Each wall is flat, endless, passes through zero and stands at right angles to its row. A trip goes straight from one point to another. List the walls that it crosses, first one first.

Walls:
(1): [-20  -9 -98]
(2): [ 10 -11  11]
(3): [-17   9 -40]
(4): [-18   6 -29]
(5): [ 18 -43  22]
Trips:
[ 25  23 -56] to [-30  11 -57] -> none
[  7  35 -25] to [-10  20  -4] -> none
[  29 -104   14] to [-62 -16   5] -> 1, 4, 3, 2, 5
[-60 -41 -11] to [-16 -75  63] -> 2, 3, 1, 4

Walls:
(1): [-83 -24 -58   2  18 -11   3  -3  19  20 -57  20]
(2): [ 26  31  -6  30 -57 -32  -2  22  19  46 -65 -38]
(3): [ 45 -54   8   5 -23 -13  51 -20 -14 -12   1  -3]
(4): [ 58  58  49 -10  70 -83   9  31  17   7 -10  25]
(5): [-15 -43 -18 -14 -75  59  30   2  78 -36  35  46]
(6): [  1 -22  10  26 -53   5  40 -34  22  71  -9  47]
Trips:
[-27 -25 -32 -17  -6 -29   4   2  13 -22  19 -20] to [  3  48 -39  29   0 -38 -70 -36   7  34 -56  -1] -> 3, 2, 5, 4, 6
[ 38  22 -48 -36 -48 -13 -52 -41 -97  32 -14 -40] to [ 40  53  -6  38   6 -19  68  25  42   7 -33  35] -> 6, 4, 5
[ -3 -42  15  76  39  -6 -33 -17 -69  13 -43  48] to [-38  16 -22 -23  13   4   3 -20   2   1 -35  54] -> 3, 4, 5
[-72 -40  16  32 -18  51  68 -14 -16  -3 -63 -42] to [ 66  12  22  -1  18  30  16  -7  13 -87 -19  16] -> 2, 6, 1, 4
[-27  27 -57 -45 108   3  18  10  60 -78 -23  32] to [ 27 -59  44  17  75 -18 -29  48  47  -1  15   1] -> 5, 1, 3
[ 48  38 -19 -76  43  11  36  15  69 -19  41  26] to [ -31   45  -29  -20   20 -104   18   64   16  -35   -9  -63] -> 5, 2, 1

Walls:
(1): [ 14  21 -29  36  -7 -25 -48   9 -39  51  -3  11  18 -10   0   6 -15  20
  89 -47  -5  -7 -10  35  16 -75 -48   6  -9 -26   0  16  44 -10  20  34
 -11  34 -24 -73  -4  28 -17  15   9 -24  36  -8]
(2): [-23 -16  30  13  30 -63  18   7   2   9 -16   8 -18 114 -19 -52  50   4
 -18 -18  73 -31  -2  -6  69  45  42 -17 -17 -24  -6  41  30 -50  53   4
  54  -2   3  46  27  16  10  32  27   0  12  -3]
(3): [ 14  60  26  24  18 -24  34  13 -18 112 -13   2   7  56 -30  30 -12  79
  54  -8  18  38  26   3  30  27  29  49   2 -17  27  24 -48  18 -10  50
  29  38 -10 -20 -49  23  52 -11 -28 -36  -6  -1]
(4): [ 15   9  -8  68 -23  36  28 -23  53 -41  -2 -47 -67 -18 -20 -65  24 -17
 -89 -11  -4   4   9 -17  32  39  65  10  -3  40 -22  -9 -55  74 -40 -19
  23  23  41  65  36  36   5  -7 -95  58 -38  23]
(5): [ 12  22  -8 -17 -49  12  43  39 -30 -32 -39 -49 -25 -41 -34 -37 -13 -21
  27  28 -48 -16  23  31  91 -41 -18 -47  17 -10 -46  28  14 -33 -27 -27
  -9  32 -60 -28 -32 -29 -22   0  10   6  20   2]
(6): [ 36  -3  -6 -38  37 -14  -4  -4 -30 -39  37  17  43  12   5  11  51 -19
 -84  29 -76 -36 -17  -3 -13  21 -23  28   6   0 -36  -5   0 -30   5  11
  18  14  15  -5 -13 -46  28  27 -34 -10  -2  46]
(7): [  2 -25 -29  83   3 -18 -32  15 -48 -71 -23  92   7 -59 -19  10   3 -56
  -4 -53  25 -11  22  16 -48  32  23   4  10 -10 -28 -10  43  20 -29  32
  -2  17 -65 -58 -30  39 -18  26   7  -4 -23   3]
Trips:
[-77 -12  75   9  -4   2 -11  35  11  15   5   2  31 -33 -34   1 -12  -4
  20  51  34 -52 -11  29  -8 -32  51  -9 -16 -15  -3  61  -4 -31   1  13
 -52 -31  -7  15 -33  57  24 -22 -15  -2 -76  28] to [ 11  30 -41  12  10   9 -21 -28 -57  64   5  -8 -78   1  20 -33  -1  40
  37 -56  -1  43  16 -26 -12 -45   5  10   4  15  -9 -28 -65 -13 -23  -6
 -16  57 -17  -3 -64 -61 -27 -13  59 -16  -8 -54] -> 1, 2, 7
[101 -28  61 -46   2 -59 -41  38  44  16 -30   7 -50 -67  48 -10  26 -59
  47 -35  30   2  17 -25   5  53 -16 -44 -42 -27 -19  -4 -17 -12  34 -28
  15  12  -6   8 -26   0 -24 -51 -24 -72  46  47] to [ 15 -10   3  41 -17   8  16  32  29 -17 -73  36  11 -24 -22 -18   2 -31
  51   2  21  10 -26  44  43  32  52  54 121 -17   1  84  68  36 -65  31
   4 -34 -22   5 -39  41   7  -8  28 -53 -38  18] -> 3, 4
[-13  30 -18  33  -3  14 -41 100 -23 -33  24  14  36  40 -15 -44  46 -70
   7 -29   2  24 -23 -34  -5  22 -34  -3 -44 -10  43 -25  21 -32   2 -16
  25   3  13 -32 -16  81  22 -36 -24 -79 -25  26] to [ 20 -12 -77  -5   9 -33  12   4  24 -31 -33   7   3  -9  -8 -47 -37 -10
   8 -23 -25 -16  22   2  14  -4  24  -4  -2 -15 -53 -37  -2   9  24 -15
 -53 -34  54  88   7  39  16 -21 -38 -60 -12 -29] -> 3, 4, 1, 6, 7
[ 45   4 -56  44  -7  30  14  20 -16  17 -54 -77 -22 -48 -24  61 -22 -41
 -13   6   9  -6  -6  14 -46 -47  40 -53 -18  52 -25  -8  -2   7  70  42
  24 -20 -26 -49  49  45  49  33 -23  31   4  29] to [ 44 -20  -6 -27   7 -52 -22  15 -44  17  24  36 -34  22  -4  50  24  14
  54 -48   9   1 -89  24  27 -16 -13 -18  86 -38 -43   6 -48  12 -51  -2
  21 -18  12 -19 -69 -16 -13  19 -29  58 -18 -16] -> 3, 4, 6
[-52  36  21  17 -53 -46 -30 -24  11 -61 -47  -3  17  46  -3  33 -78  34
  14 -14  54 -49  15  55 -29  33 -19  13  18   0  13  -4   1 -27  12  59
   0   0   0  -5 -52  13 -44  -2 -18 -16 -44  21] to [ 12 -31 -40  22 -19  -7  34  74 -17  42  40 -30 -87  61 -88  11 -25  62
   0  -6  21 -28  32 -26 -14  45  35 -19 -52  44 -32  21 -29  81 -27 -25
 -25 -18 -77  31 -23  29  57  64  14  22  33 -46] -> 4, 1, 5

Walls:
(1): [ -25   32  -20  -58  -77 -103   12    1  -38  -39   -8  -13  -27  -33
    3    4  -33   23   26  -26   -2  -37  -16  -24  -23   23   59   -3
   21  -56  -73   45  -45  -89   46    4  -14  -45  -26  -43    7   22
  -10   96  -20  -87    3   38]
(2): [ 23 -17  33 -75 -50 -28   7  -3 -61 -40  13  67  68   7  68 -28  19  41
  30 -49 -14 -21 -20  65  52  43 -30   6 -49 -12  34  20 -21  37   6 -18
  68 -18  -2   4  16  93   2  31   5  81 -12 -29]
(3): [  44  -12  -49    7   -4   32  -22   -9  -13    9    2   -1  -46  -61
   11   12  -49  -23  -75 -105  -12  -50  -31  -17   36    8   49  -15
  -44    3   75    9   12   40  -42   49   12   97  -17  -17  -40   15
   21   21   -1   -5  -93    8]
(4): [-25 -55 -32  50  15   2   1  22 -50  41  56 -44 -17  47 -57 -23  69 -22
  -4  40   3 -18  -4 -18 -33  44  36  56 -22  11 -25  53 -22   5  -1  20
  19   3   4  23  61  46   5   1 -34 -26  20 -18]
(5): [  4  13  21  -8 -28  30 -12 -27  56  -6 -23  17 -32  30  -2 -44  10  16
  10 -26 -74 -28  14  -3  26  17 -38  19  13  21   2  49  37  50 -39   1
 -26  34  -3  -6 -28  34 -26   7  10  85   4 -23]
(6): [-18 -25  75  30 -44 -22   4 -15  -6  41 -22  55  33  33   5  -4  18  19
  69  15  43  10 -62 -13 -28   8  -6  -3  -3 -23  44  25  47   9  40 -13
  19   0  26  16 -32  12   3  59  64  35  41 -10]
Trips:
[-13 -48  31  20 -51  12 -31 -26  -9  43   4  10  -1 -64  20 -25 -29  17
  13 -86 -44 -44 -47 -22 -35  42 -35 -33 -34 -17 -22  -9  54 -28 -29 -20
 -59  43  46  -1  12  31  15  36 -32   0  18  37] to [ -17   -3   -2   15  -29  -65  -25   58  -55  -22  -44    4   27    6
   -2   75   20    9   43  -43   55  -11   -3  -14   -3   31  -26  -51
   -3  -26    0   21  -20  -75  -10  -39  -51  -14  -73  -64   25  -42
   -1  -27    5  -80   35 -121] -> 5, 3, 2
[-10  20 -13   1  13 -42 -50  39   8 -27 -53 -25  39  46 -42 -45 -25 -30
 -37  74  25  30  32   8 -40  25  53   1  14  48  12  89  12  28 -66 -53
  -7  52  26  -5  12 -32   5 -36 -14 -16 -33 -16] to [  0  -6  56  -2  52 -48  10 -32  40  26  16 -36 -47 -29  37  -4  -6  34
   9   8  29   9  32  16   1 -56 -64 -18  15 -30  20   5  15 -18 -13 -51
 -31  31 -67  16 -20 -37  30 -40   5  62   9   0] -> 4, 6

Walls:
(1): [ 57   2 -10   8  34  25  79  21  24 -32 -19 -33  16 -35 -18  20  33  13
 -32  -6  10 -20   9   8  75  29  15  -4  -7   8 -38 -22  37   3 -50  31
  21 -20  -8 -27  67 -15   1  47 -34 -34  37  53]
(2): [ -4 -52  -1 -35 -13  43  25  35  -1  23   2   0  -9 -10  39  10 -67   0
 -41 -50  26  10   2  -2  18 -15   4  71 -53  17   4 -47 -15 -18  -9   1
   3   1  -4  43   4  18 -21  14   2  48  -5  11]
(3): [-57 -24 -11 -15  26  27  10 -31 -13 -36  -7  10  -4  10  43  10  46  -2
  -8  -4  46 -37  42  26 -34  24  45 -47  -3  -8  37  53 -51  -3   6  24
  13   0 -21  -4 -29  35 -88  16  12  -9  24  42]
(4): [-12 -10  11  23   8   4  11  -7  17  -9 -10  46  17  -4 -10  -9 -12  17
  63 -20  39 -33 -14  42  25 -69 -24  22  30  67   5   5  50 -19  12 -11
  32  17 -12   1  16  28  -8  -8  67  67  11   0]
(5): [-19   0 -81  -2 -55   0  40  10   0   1  13  -2 -30 -13  -8  21  40   3
   0 -59  -1  20  18 -26 -17   5  23 -56   4 -17 -32  41 -14  -3 -27  57
 -56  25  -3  41  75 -15  38  59  23  17 -19  57]
(6): [-50  29  28  50  14  62   1   9   2  76  29  11  44 -19   1   0  12   4
 -20   8  17 -30 -12  46  24 -34  29  -3 -30  -8 -24  14  32 -28  17  32
 -88  -8  -3 -11 -22  28  97 -33  27 -22   3  -9]
(7): [  0 -30 -50 -30 -25 -10 -28  11 -25 -14  18  26  -9 -40 -13  16  28  22
   6  39   6 -58 -14  16 -34   3  67  39  -3  39 -31 -31  60 -47 -15  -2
 -51 -15  -1  12  54 -31  23  -8  -2 -12  -7  14]
(8): [-16  37  13 -19 -17   5 -16 -16 -14  10   1  19 -44 -28 -16 -12  16  -6
  36 -12  72  -7  -4 -10  19 -29  29  11   5  26 -19   4  25  54  12 -23
  51  43  24 -70   4   4  49  13   8  30 -37  44]
(9): [-39  25 -10  -2  45  28  29 -11  26   8 -26  63 -11 -65  13 -15 -66  29
   8  22  70  24 -29 -20  31  -8  31  -5   7 -73   0 -10   0  13 -27   6
 -73   3   0 -15  31 -23 -37 -47   8  47 -45 -30]
(10): [ 54   6 -23 -26   8  35   2  15  35 -24 -45  -8 -11  28   7  22 -36  -6
 -41 -32  -5 -41   1  -7 -28 -28 -10  49  86  16  23 -18   9 -48  -3 -34
  32  11   6  -4  27  26 -18  36  -6   4 -29  32]
(11): [ 31 -25  25  30  10 -31  21  39 -28  -3 -46  10   7 -20 -13  11   6  23
  -2 -13 -56   2   3  27 -41  27  14  36  -4  63  17 -13  53   9 -10  10
  11  -6 -12   0  24   3 -29  22 -17 -13  -7  21]
Trips:
[-26  28 -29   7  28 -32  27  56  75   7  31  14 -14 -31 -19   3 -16  50
  48   5 -19 -19  -1   3  58  -9  12 -31 -72 -11  -9   6 -14   4 -23   1
  -8  57 -27 -20 -11 -52  20 -44  42 -33 -19  19] to [ 21  13  -3  20  18   4  -8  13  11  11  13   8 -17  -9 -19 -35 -62   6
 -49   4  11  31 -38  21  40  39   8 -45  -4 -19 -37  18  27 -13 -25  65
 -35   5  10  -5   9   1  39  35  25 -43  30  -9] -> 4, 8, 7
[ 19  20  17  14 -13  29 -17   2 -17  27 -37 -10   0 -24  -8 -20 -14  -8
   4 -40   2 -20  16 -18 -42 -15 -52 -40   5 -24  26 -32   6  24 -77  41
  19 -20   8 -46 -14  40   2  -7  17 -51  -1   8] to [ 27  -6  16 -10   1  11  13  56 -39  45 -49 -30  15 -80   8  76  15  16
  57  37   5 -51  37  12  22  43  42  17  22  42   4   9 -13  50  26   4
 -19  19 -23 -32  35 -23 -38  22 -11  19 -18  22] -> 9, 5, 6, 7, 4, 2
[ 38   0  25  -3   0  -3 -14  10  -1  11  36   0  28  66  24 -20  10   2
   5  10  54  23 -10  16   3  29  24 -17 -16 -29  35  -6 -28  -4   4 -22
   5 -23 -61  37  26  13   8  -9 -34  -5  13 -22] to [  6  22 -10   6 -21   3  19 -52 -51   0 -10  39  -8  -3 -34   7 -24 -29
  65  51 -13 -25  15 -25 -32 -16  31  -7   6 -19   0 -36  17  67  -5 -30
  22  29 -17 -36  18 -45  26  24   5 -43 -29  22] -> 2, 8, 9, 7, 3, 11, 5

Walls:
(1): [-32   6 -39 -38 -43 -22  36 -80  71 -49 -52  -4   2  17   1 -21  60  12
  40  76   9  14 -14 -54   6  -2  23  35 -50  84 106 -13 -68  -5  44  30
  -8  22  11 -51  19  -5 -35 -25 -28 -35  -9 -13]
(2): [  2 -17  67  61 -17   8  10 -68  21  12  88  45  17  29 -13  32  46  -8
  13 -53  53  -6 -25  19 -43   7  65 -12  32 -12 -10 -47  41  16 -35 -18
   1 -19  23  58 -33  -6 -50 -17 -34 -42  22 -92]
(3): [   0   36   37  -35 -102    7   24   26    7  -33  -20  -67    7  -59
    2  -40  -17    5   45  -30   25  -19   21  -55   -9  -10   24  -92
   45  -38  -15  -12   76   47   40  -13   63   20   36   19   -6   19
   -2   15  -60   47   22   66]
(4): [ 19 -25 -29 -54 -21  11   2 -30  22  28  34 -11  49  48  21  16 -14  40
  -9 -33  -9  17 -62  21  33 -56  -8 -26 -35 -10  28   5  30  43 -13 -33
  13  17  69   6  -3 -49  11 -41 -27   0  10  13]
(5): [  25   -6  -76   26   72   45   58   -3  -44   51   97  -46  -20   31
  -33  -26  -22  -63  -54   32   11  -83   24  -72 -113   21  -19    3
   -4   22   58   45   51  -68  -36    9   -9   26  -72    4    1   65
   16   -6   49   41  -36   15]
(6): [  0  -3  12 -37 -10  22 -18  62   2  50  30 -10 -42  11  -1 -77 -27   7
 -39   3 -24 -23  41 -50 -32 -33 -83 -27 -39  31  35  22  11   1  10 -39
 -31 -72   1  45 -50 -15 -49 -33 -10 -38 -14  21]
Trips:
[ 13   7  53  28  26  -2 -31  16 -48 -81  24  24 -34  49 -42  76  20 -21
  -1 -26 -23  13 -48  39 -21  24 -22 -26  17  47   1 -65 -18   7  -3 -60
  16 -12 -17 -36 -48 -78 -50  -1 -54  72 -13  40] to [  8 -12  -2  49  41  57  -3 -41  17  26  56  12 -17 -41  13  33  29 -59
  26 -10 -14 -64 -71   7  42  18   3  -8 -29 -52  27  13  70  -9  35  30
  40 -37 -64  19 -10 -41  39 -71  39 -61  31  47] -> 5
[-17 -63  15   7  15  12   0 -10 -12 -70  52  31 -22   0  -5 -52 -47  63
  87 -25 -41 -22 101  20  -4 -26 -40  39 -26  38  29  -8 -36 -17 -35 -28
 -10  22   0  18  14 -82  41 -37 -27 101 -17 -62] to [ 40 -25  17  28  12 -77 -33  23  33 -31 -49   2 -32 -55 -26 -47  25 -19
  -9   3  -7  49 -12 -22 -29  16  -4  58  56 -31  59  -7 -12  -9  -9 -29
  64  38   9 -40 -51  -3   1  53   5  11 -34 -22] -> 4, 6, 3
[-37 -79  53  14  36 -34 -58  -6 -15  44  23  12 -28  -6 -61 -10  60  -3
  17 -47 -30 -54 -42  21 -34 -86 -10  45  48 -48  -6  23 -17  57 -39 -26
 -31  40   6  43  16  36  -5  47 -31 -22 -39   6] to [ 44  -8   8 -41  39 -29 -22 -63  63  27 -19  31  46  62 -57 -20 -34  68
  39 -39  46 -47  -5  25  35  25  -8  10  73 121  15  11 -63  52 -97 -41
   2  25  18  54  -2 -10 -11 -33 -27 -55 -47   2] -> 1
[ 13  15  35 -46  45  33 -75  84  36 -25  -2  13 -19  61 -11   5 -55 -34
 -57  -1 -22  44  31  19  41 -19  -1  60  11 -37 -31   8 -58   6  14  -6
  79 -36  15  13 -14  39 -24  91 -36  -7 -12  -7] to [-21 -24  -6 -42 -12  35 -37 -41   7 -58   0 -41  43  -8  10 -26  -8 -63
 -18 -55   4 -59 -39  19   4   9   9  -5  35  14 -40 -27   4  43 -40  30
  20   6 -54  39 -38  17 -38  19 -28   5  29  10] -> 3, 2, 6, 4
[ 43  77 -29 -18  -4  -1  56  32  30 -37 -25 -30  27 -34   9  66 -28  17
 -11  27  78 -28 -43 -49 -29 -58   0 -28 -11 -11   8   4  15 -43  14 -20
 -72  14   5 -14  -1 -14  -1 -59 -33  39  22 -16] to [ 21 -32  27  96 -53 -21   3  41  55  29 -23 -41  18  50 -25   8  38  60
 -49 -49  27  17   9   6  42  37  51 -46  56  65 -15 -69  -4 -39  20  36
 -10   6  -2 -76 -37 -13 -39  23 -33   4 -66   2] -> 2, 5, 4
